Each wall is flat, endless, passes through zero and stands at right angles to its row. A trip goes straight from one point to another. List the walls that it crosses, first one first.

Walls:
(1): 14 -32 -5
(2): 10 58 -48
(3): -18 16 -10
(4): 6 -16 -10
Trips:
-44 -55 -49 to 17 -25 -38 => 3, 2
-34 24 52 to 5 -35 0 => 3, 1, 4
-65 72 38 to 35 -20 32 => 2, 3, 1, 4
7 83 -20 to -60 0 14 => 2
76 27 -42 to -24 2 83 => 4, 1, 2
-38 -51 28 to 11 5 14 => 4, 1

Walls:
(1): 6 17 -90 66 31 -86 -22 27 13
(2): 6 -49 -2 91 16 21 34 7 -13
(3): -7 -2 -61 29 -4 17 -8 33 31
(4): 10 3 40 50 -45 3 -45 -3 15
(5): 6 -8 -3 59 78 54 24 52 -14
(6): 28 -34 22 -5 -39 -11 32 -33 25
Trips:
-37 -8 31 -6 -33 29 -30 -10 -67 to -23 32 34 -10 -78 65 50 45 35 => 6, 3
-68 -34 -22 18 1 15 43 -46 9 to -21 -14 -59 -76 -91 -8 1 31 51 => 5, 2
2 2 51 35 -60 113 -6 -8 14 to 32 -25 -37 31 6 -47 -68 -24 -45 => 5, 1, 6

Walls:
(1): 39 23 45 -70 -31 44 60 -6 12 27 -32 -59 17 28 5 -13 28 -3
(2): 2 15 -5 0 45 -22 3 88 33 35 35 -89 -81 -8 -12 -26 52 -33
(3): -3 5 50 -57 62 -49 -4 43 8 19 33 -27 52 8 45 19 7 -11
(4): -51 -18 -21 14 69 -15 29 -15 42 19 72 -28 53 0 -1 -30 -4 22
(5): 24 40 -29 70 -1 74 41 -44 44 -45 -42 -60 -1 -6 10 -4 25 34
Trips:
-44 3 -2 -3 -25 -9 -16 -8 14 -46 -44 -1 -87 -13 91 37 54 -33 to 38 -64 22 41 -60 -79 33 -8 0 101 -18 0 11 -7 -36 60 -54 -125 => 5, 3, 2
-56 -12 32 -43 30 36 1 65 63 8 43 14 58 -7 8 32 -11 -28 to -13 -15 3 8 -7 19 -17 -16 33 -59 -24 -58 40 -41 -80 -20 2 6 => 5, 3, 2
65 -31 -60 -23 41 43 -18 -85 -41 -10 -14 14 10 -4 -17 -17 -24 27 to -54 43 20 -34 -71 -29 -23 -31 0 79 14 8 24 13 33 -7 1 21 => 1, 5, 4, 3
77 -33 -29 -68 -24 29 20 104 -34 -2 72 -66 -18 6 -15 -20 33 -14 to -13 27 -25 -63 33 80 12 33 -34 -16 -59 -48 -44 75 -12 4 -28 13 => 5, 3
